Each row is a point. The ring and each string are closed loops that go straight from each point to the next, and from the last back to the first. Before rounding, they use only three directions, however many columns there are. Count how often each string passes through the ring. Passing back the other way cancels.
In the rows, zero is written as 128.

Ring (9 x 4):
[[164 104 126 130]
 [174 126 137 122]
 [171 148 135 120]
 [132 158 129 132]
 [ 95 153 121 145]
 [ 87 138 104 153]
 [112 126  91 148]
 [152 108  92 138]
 [160 101 108 134]]
String (22 x 4):
[[193 102  92 126]
 [191 101  92 126]
 [173 121 103 128]
 [144 122 115 135]
 [119  95 136 144]
 [164  94 141 129]
 [178 108 146 122]
 [155 120 150 127]
 [119 124 140 139]
 [153 136 124 129]
 [214 165 124 105]
 [215 176 133 102]
 [144 150 146 127]
 [131 136 135 134]
 [156 138 125 127]
 [201 144 127 112]
 [216 129 146 107]
 [177 105 151 122]
 [204 105 125 117]
 [181 119 110 124]
 [140 112 118 137]
 [164 125 106 129]]
Times through: 1

Ring:
[[149 128  99 115 173 168]
 [133 148 127 136 124 121]
 [129 153 149 141  94  82]
 [135 144 156 130  95  72]
 [147 127 141 111 127 102]
 [157 116 118  98 165 143]
 [156 118  97 103 185 175]]
String:
[[138 140 126 123 135 130]
 [135 143 115 121 149 161]
 [140 138  98 121 170 181]
 [145 131  99 109 178 188]
 [150 125  88 106 193 199]
 [155 122  84 116 191 181]
 [149 130 112 127 149 127]
 [146 130 115 115 154 146]
 [145 133 122 120 143 128]
 [147 134 110 132 147 126]
 [143 134 121 120 143 132]
 [136 141 117 121 147 155]
 [136 141 127 117 138 144]
 [122 160 141 142 102 110]
 [126 160 149 155  83  68]
 [137 146 139 142 105  81]
 [137 142 139 127 117 105]
 [124 154 163 130  86  84]
 [121 162 175 150  56  39]
 [125 159 167 150  66  45]
 [132 152 150 151  85  57]
 [138 140 135 126 123 110]
 [129 149 142 125 114 119]
 [139 139 129 124 130 120]]
Times through: 3
String, 27 rows:
[[150 127 133 120 130  96]
 [144 132 130 115 137 124]
 [141 133 146 107 124 113]
 [134 142 166 121  90  71]
 [131 146 161 124  93  80]
 [136 142 144 124 113 102]
 [134 144 144 125 112 105]
 [121 160 164 137  79  79]
 [123 160 159 146  77  69]
 [131 153 147 150  89  67]
 [126 160 156 159  72  49]
 [119 164 166 147  69  64]
 [125 154 158 131  91  90]
 [123 159 172 144  64  50]
 [134 148 157 143  83  53]
 [141 139 142 132 110  84]
 [143 136 141 128 114  86]
 [144 132 137 115 128 110]
 [146 125 140  97 139 127]
 [147 125 131  98 149 141]
 [148 125 127  99 153 144]
 [154 115 123  85 169 161]
 [161 107 117  82 179 160]
 [154 114 120  82 175 169]
 [153 118 122  93 164 152]
 [160 107 124  75 176 161]
 [157 117 130 106 145 108]]
Times through: 2

Ring (6 x 8):
[[121 143 152 141 109 180 128 109]
 [106 158 116 116 117 193 130 102]
 [102 144 100 130 139 147 131 117]
 [114 113 121 169 154  85 132 138]
 [132  95 152 184 150  73 134 143]
 [138 104 170 174 131 109 133 131]]
String (26 x 8):
[[119 142 121 101 121 190 138  98]
 [115 148 110  89 121 202 139  94]
 [ 92 181  95  97 111 225 127  92]
 [ 84 181  99 134 116 192 119 108]
 [ 92 162 107 147 126 161 121 118]
 [ 92 158  86 122 137 162 128 113]
 [109 134  94 111 145 148 138 112]
 [123 119 113 113 143 142 142 112]
 [118 119 109 126 148 126 140 119]
 [126 111 113 116 149 128 144 116]
 [118 104 113 161 163  74 136 139]
 [112 104 135 219 162  35 123 161]
 [118 106 145 206 152  58 126 152]
 [123  95 160 230 155  33 123 163]
 [119 119 148 181 136 103 127 136]
 [130 109 143 153 140 114 137 127]
 [126 117 139 147 136 127 135 122]
 [130 108 178 207 130  89 125 143]
 [138 104 196 214 122  93 124 143]
 [127 121 175 192 120 119 124 134]
 [126 122 146 148 128 139 133 120]
 [138 116 146 112 125 166 143 105]
 [128 139 167 145 104 182 129 108]
 [111 160 168 177  96 180 115 117]
 [113 142 144 161 119 151 124 121]
 [119 135 133 133 125 160 133 112]]
Times through: 2
String, 28 rows:
[[ 93 153 110 163 134 134 121 127]
 [ 91 150 107 173 140 118 119 133]
 [ 91 140  92 167 154  99 124 137]
 [118 116 104 126 153 118 140 121]
 [122 114 117 133 149 118 139 122]
 [124 115 125 134 143 126 139 120]
 [126  98 124 155 159  81 140 135]
 [131  97 130 149 155  91 141 131]
 [123 114 140 165 141 106 132 132]
 [120 119 146 178 137 105 128 135]
 [127 103 168 214 141  67 125 151]
 [138  89 182 216 142  58 128 152]
 [147  87 175 177 139  88 138 136]
 [137 106 141 128 137 134 143 116]
 [138 107 152 137 132 135 140 117]
 [128 120 150 151 128 136 133 121]
 [121 132 167 183 116 135 122 128]
 [125 140 183 179 100 163 121 120]
 [129 140 163 134 103 191 131 104]
 [116 161 165 149  92 205 121 105]
 [125 141 134 102 114 200 138  96]
 [120 136 131 126 124 167 134 109]
 [107 151 137 157 117 162 122 118]
 [ 93 178 123 140 105 201 118 106]
 [ 98 173  96  89 114 224 131  90]
 [116 139 103  89 132 183 142  98]
 [114 136 118 128 132 154 134 113]
 [102 148 115 148 131 146 125 121]]
Times through: 4

Ring (6 x 11):
[[116 175  75 125 118 147 136  87 106 128 107]
 [123 165  91 127 129 135 134 113 127 127 128]
 [133 131 132 142 143 112 131 151 140 135 149]
 [131 115 134 146 151  97 144 148 140 148 161]
 [125 118 123 145 142 105 148 123 119 153 142]
 [122 142 111 140 120 135 132 103  97 139 104]]
String:
[[123 156  94 130 135 126 141 115 129 133 138]
 [130 136 128 142 131 126 125 135 121 133 125]
 [141 126 158 150 131 126 107 166 130 126 125]
 [139 128 148 145 142 115 120 168 144 130 147]
 [135 128 130 140 155  98 140 162 159 138 174]
 [142 109 162 151 151  99 125 181 152 138 163]
 [127 126 110 136 161  88 160 140 155 151 184]
 [126 129 112 138 150 101 152 131 139 147 161]
 [127 131 118 140 140 113 141 129 127 143 142]
 [136 116 154 152 134 117 121 153 122 138 128]
 [136  99 160 156 146  98 133 160 129 149 148]
 [117 113  96 137 165  76 183 112 139 170 185]
 [116 123  91 135 156  88 177 103 130 165 170]
 [119 138  94 134 142 110 157 105 122 150 146]
 [128 131 127 144 132 122 130 130 117 139 125]
 [132 118 147 152 128 123 122 138 108 140 116]
 [128 117 141 152 125 124 127 124  97 145 107]
 [119 134 109 142 124 128 140  96  93 147 108]
 [111 155  72 129 127 129 156  73  99 147 118]
 [122 144 107 138 126 131 135 108 107 138 116]
 [128 137 127 144 123 134 122 125 107 134 109]
 [129 143 132 145 110 150 109 120  93 127  85]
 [116 172  82 129 109 156 129  81  91 127  88]
 [103 197  29 110 118 151 157  47 101 132 109]
 [109 183  48 116 126 139 156  68 112 135 123]
 [125 149 110 137 126 133 129 117 114 132 118]
 [129 150 121 139 120 142 117 126 112 125 107]
 [122 174  88 126 120 148 126 106 117 121 111]
 [111 200  38 108 128 144 151  78 130 123 133]
 [111 192  41 109 136 132 159  82 137 129 147]]
Times through: 5
String, 29 rows:
[[125 143 109 136 136 121 138 123 126 137 137]
 [135 131 145 147 127 129 114 148 120 130 118]
 [137 140 144 145 123 138 106 151 121 122 112]
 [121 178  78 122 125 143 133 105 125 122 123]
 [102 214   7  99 129 144 167  51 127 127 137]
 [111 184  50 115 129 138 154  77 120 132 130]
 [124 148 104 135 130 128 136 115 118 135 126]
 [133 138 139 146 121 138 111 139 112 126 106]
 [128 151 117 138 121 141 119 124 113 126 109]
 [122 154  97 132 130 130 137 111 119 134 126]
 [114 176  61 119 132 133 151  88 125 132 135]
 [108 201  27 105 136 135 163  73 137 128 148]
 [125 169  89 125 134 132 135 121 138 124 140]
 [138 133 147 146 131 128 112 158 130 126 126]
 [136 126 149 149 131 125 115 153 123 131 124]
 [144 110 173 155 140 112 111 182 139 132 141]
 [135 113 138 144 161  87 147 164 157 148 181]
 [123 127 101 134 161  88 167 128 150 155 182]
 [123 136 103 135 144 108 152 119 130 146 151]
 [131 122 136 146 138 113 132 141 125 141 136]
 [139  97 168 158 145 100 127 167 129 147 145]
 [125 104 121 144 164  76 170 135 144 165 184]
 [116 124  84 132 166  77 186 108 145 167 191]
 [121 125 102 136 155  92 165 120 138 156 170]
 [130 124 131 145 140 111 136 138 127 143 141]
 [138 109 159 154 141 108 124 163 131 141 141]
 [138 107 155 151 151  97 132 169 144 144 160]
 [135 119 135 143 157  93 143 162 156 144 176]
 [126 142 102 132 150 106 150 132 147 140 165]]
Times through: 3

Ring, 10 rows:
[[112 111 116 172 154 117 117 134 127  91 151  92]
 [120 120 117 126 131 140 117 125 150 102 131 100]
 [122 122 121 107 120 150 122 125 162 114 122 112]
 [124 123 130  92 108 157 135 130 174 138 112 135]
 [127 128 132  92 106 152 141 133 171 148 106 138]
 [131 133 129 102 110 140 145 136 160 150 103 132]
 [127 129 126 142 131 117 144 142 136 137 117 117]
 [119 120 125 172 148 106 140 146 123 125 135 111]
 [108 106 123 205 166  97 132 149 111 108 157 104]
 [105 103 120 205 169 101 124 144 112  95 163  97]]
String (25 x 12):
[[110 106 140 120 119 153 140 140 172 145 131 155]
 [113 110 141 115 115 153 144 141 173 152 125 158]
 [123 123 127 125 124 135 136 136 152 131 121 123]
 [141 145 120  87 106 140 139 128 157 140  92 113]
 [145 150 122  89 105 133 148 133 153 152  84 116]
 [133 136 119 120 123 126 136 133 142 128 109 105]
 [113 112 128 164 144 119 137 144 135 125 140 121]
 [103 100 131 225 173  87 143 160 105 122 163 120]
 [105 103 125 230 178  82 138 157  98 111 165 105]
 [126 128 115 161 146 107 130 137 120 110 128  90]
 [111 111 119 212 171  88 131 149 102 103 156  93]
 [ 96  92 127 249 187  80 134 159  95 103 180 107]
 [ 96  91 132 230 176  93 136 158 109 113 175 121]
 [123 124 121 141 134 124 132 136 139 119 126 107]
 [112 111 128 171 147 115 137 146 132 124 143 120]
 [115 114 133 179 148 105 150 154 125 141 137 130]
 [120 119 130 146 133 123 143 144 142 138 126 128]
 [118 117 128 142 133 129 136 140 145 129 130 123]
 [120 119 140 112 112 146 150 143 168 160 115 155]
 [128 128 136  80  98 160 147 134 180 160 100 151]
 [127 126 138  67  91 171 144 131 191 160  99 157]
 [115 112 140  95 106 165 140 135 184 151 120 159]
 [126 125 132  73  97 168 136 127 186 145 105 143]
 [135 138 120  85 107 149 131 124 164 130 100 113]
 [117 116 130 125 124 142 134 136 158 131 127 130]]
Times through: 1
String, 23 rows:
[[104 101 125 198 163 107 129 146 121 106 161 111]
 [125 127 117 140 136 122 127 132 135 111 126  97]
 [121 122 116 152 143 120 123 133 131 104 134  94]
 [104 101 124 183 157 118 123 141 130 101 160 110]
 [101  97 118 185 162 121 110 134 129  81 168  96]
 [113 112 113 144 142 136 108 124 144  85 146  91]
 [105 102 127 155 142 136 122 136 148 108 151 120]
 [108 105 127 134 132 147 122 132 160 112 143 124]
 [119 118 126  86 108 169 121 121 181 119 121 127]
 [136 140 118  74 102 156 127 120 169 125  97 109]
 [129 131 120 109 119 139 130 129 154 124 112 110]
 [139 143 121  64  95 158 134 122 174 139  89 118]
 [125 124 138  77  96 165 146 134 186 160 103 156]
 [116 113 140 118 116 148 146 142 168 154 122 155]
 [138 141 134  71  92 153 153 135 176 169  85 146]
 [142 146 121  88 106 138 142 130 156 144  90 114]
 [143 148 119  95 110 132 141 130 149 139  90 107]
 [130 131 130 141 128 114 154 148 136 153 111 128]
 [113 111 133 181 149 107 146 153 126 136 141 129]
 [123 125 122 141 134 123 133 137 138 122 125 109]
 [129 132 116 151 140 109 133 137 124 117 121  94]
 [124 126 119 147 138 119 131 136 133 116 127 101]
 [ 97  92 130 216 170 102 132 153 117 109 172 120]]
Times through: 0

Ring (6 x 14):
[[ 95 117 153 138 102 148  99 154 116 110 134 100 141 138]
 [ 76 132 163 153 124 135  98 144 130  98 137 110 153 148]
 [ 93 139 152 147 151 132  94 103 167 105 102 145 138 144]
 [130 122 133 135 133 115  93  84 178 107  67 143 123 125]
 [129 104 135 146  92  80  98 110 150  87  75  96 140 115]
 [122 100 139 136  79 118 100 142 121 102 106  85 136 120]]
String:
[[121 119 138 136 122 123  95 105 159 108  86 128 128 128]
 [145 115 125 119 125 140  92  88 171 124  66 147 108 120]
 [146 108 125 139 110  78  94  79 178  93  47 122 127 111]
 [126 104 137 165  90  31  99  97 163  63  59  85 155 111]
 [114 107 143 163  90  52  99 114 149  69  80  83 157 118]
 [118 114 140 139 108 117  97 118 146 103  94 112 134 126]
 [140 105 128 119 102 142  95 115 145 121  85 121 115 119]
 [141  97 128 125  84 125  98 125 134 112  87 100 122 114]
 [128 108 135 126 102 140  96 124 139 116  96 115 123 124]
 [111 110 145 145  94 108  99 134 132  95 105  93 143 126]
 [102 101 151 155  70  90 103 157 109  82 120  61 158 124]
 [107  98 148 140  67 125 102 169  97 100 131  66 146 126]
 [ 97 110 153 148  88 117 101 154 114  94 127  81 151 132]
 [107 116 147 137 106 137  98 137 131 108 115 107 136 133]
 [113 116 143 122 111 172  96 140 128 127 121 121 122 135]
 [ 90 122 155 132 111 173  98 159 113 120 145 110 136 144]
 [ 47 133 180 174 111 113 102 172 107  77 165  78 179 156]
 [ 75 129 164 164 116 105 100 141 132  83 129  96 163 144]
 [108 121 145 138 119 133  96 122 145 108 105 120 134 134]
 [104 129 147 129 136 166  94 121 148 123 114 140 125 141]
 [ 56 151 173 167 156 124  96 126 152  89 135 130 163 159]
 [ 62 150 170 169 157 111  96 115 161  85 123 132 162 156]
 [ 84 134 158 161 134 101  97 115 156  86 108 119 155 142]
 [114 123 142 133 127 141  95 112 154 114  98 133 127 133]
 [124 128 135 121 145 164  92  95 170 130  87 160 111 134]
 [135 138 128 115 173 168  87  62 202 137  63 194  99 134]
 [125 134 135 137 157 118  90  67 197 109  61 165 121 131]
 [106 126 146 158 127  79  96  96 170  82  80 119 148 130]]
Times through: 4

Ring (6 x 14):
[[120 114 113 129 114 141 109 155 168  87 138 128 126 108]
 [115 134  98 132  91 176 138 112 170  91 113 118 108 154]
 [104 148 106 135  81 150 134 122 152 126 104 116 122 178]
 [102 154 133 146  91  91 119 156 115 164 111 122 150 171]
 [138 138 161 170 138  73 136 148  80 139 136 135 148 119]
 [143 121 154 161 146  88 125 157 103 112 148 138 142  92]]
String, 29 rows:
[[ 97 145 134 138  94  77  98 181 125 165 120 124 160 155]
 [ 77 158 130 131  72  64  86 195 126 195 107 119 172 184]
 [ 83 155 120 129  72  92  97 175 139 174 106 118 157 183]
 [111 140 123 141 100 118 121 147 136 131 119 124 136 150]
 [ 94 144 109 128  79 127 110 153 156 139 110 118 138 169]
 [ 98 149  86 125  65 184 138 106 178 111  95 111 108 192]
 [101 138  90 122  75 175 126 122 182 103 106 114 113 170]
 [107 132 114 131  96 129 111 154 156 119 122 123 134 142]
 [122 131 114 140 106 149 134 125 150 100 122 124 119 138]
 [129 127 106 140 108 175 146 106 160  78 122 123 104 135]
 [120 118  88 123  98 196 131 114 194  62 123 120  99 131]
 [107 118  91 115  91 172 109 144 196  82 125 120 116 131]
 [114 116  81 116  91 203 126 117 206  60 121 118  98 134]
 [130 126  98 137 104 193 152  94 170  67 119 121  96 139]
 [128 133 113 144 108 160 146 110 147  92 120 123 111 141]
 [116 134 117 138 102 136 126 137 147 113 121 123 127 143]
 [103 135 114 130  92 124 109 156 154 127 119 122 137 149]
 [118 140 118 143 100 140 137 124 139 115 116 122 123 153]
 [120 146 119 148  98 144 148 111 132 119 110 121 119 164]
 [117 137 127 144 107 117 125 143 131 125 123 125 135 142]
 [ 94 150 126 136  85  92 105 168 131 163 112 121 153 169]
 [ 76 165 139 137  73  47  88 198 110 211 105 120 179 191]
 [100 163 153 156  97  50 114 173  84 196 112 125 169 175]
 [100 151 149 148 101  52 100 188 101 182 121 127 170 155]
 [105 144 144 146 106  66 102 182 110 165 125 128 163 144]
 [111 150 158 158 113  49 111 178  86 177 125 130 167 147]
 [129 153 162 172 124  65 140 145  70 163 123 131 153 147]
 [132 146 146 165 122 101 147 127  94 134 123 129 135 143]
 [120 139 134 149 112 108 127 145 121 130 124 127 138 140]]
Times through: 1
String:
[[115 141 123 144 101 125 129 136 134 126 117 123 132 152]
 [120 150 125 153 100 132 149 113 120 129 109 122 124 167]
 [ 81 166 126 137  68  83 107 167 122 191  98 117 160 200]
 [ 87 155 134 137  83  69  95 186 121 184 112 122 166 173]
 [118 139 133 147 109 106 124 148 123 132 124 126 140 141]
 [123 141 140 155 115 101 131 142 110 135 124 128 140 141]
 [112 140 143 148 111  78 109 172 113 151 128 129 155 137]
 [139 145 179 180 145  40 135 159  53 163 137 138 162 121]
 [162 138 174 189 159  81 166 117  55 122 140 139 135 108]
 [169 131 176 190 169  82 166 118  56 111 147 142 133  93]
 [153 122 171 173 162  66 132 158  78 119 154 142 148  81]
 [160 115 167 173 167  81 137 149  86 100 158 143 140  70]
 [146 122 145 160 143 113 139 135 112  97 143 135 129  99]
 [129 129 132 149 122 119 130 140 127 110 132 129 131 121]
 [123 122 129 140 120 113 112 160 140 110 137 130 138 112]
 [137 125 128 150 126 136 139 127 133  93 134 130 121 116]
 [135 118 120 143 124 149 133 129 150  80 136 129 116 109]
 [128 129 124 146 116 135 134 130 137 102 128 127 123 128]
 [133 121 106 139 113 178 144 108 164  69 127 124 103 124]
 [118 121  88 123  94 194 132 113 192  67 120 119 100 137]
 [ 99 129 101 120  86 144 104 156 177 112 120 120 130 146]
 [111 137  78 124  76 214 150  87 192  76 101 112  91 174]
 [121 144  95 140  87 196 164  79 161  87 102 115  94 174]
 [124 143 114 147 100 158 152 103 139 105 111 121 112 159]
 [105 139 119 135  95 118 114 154 144 132 119 122 138 151]]
Times through: 0
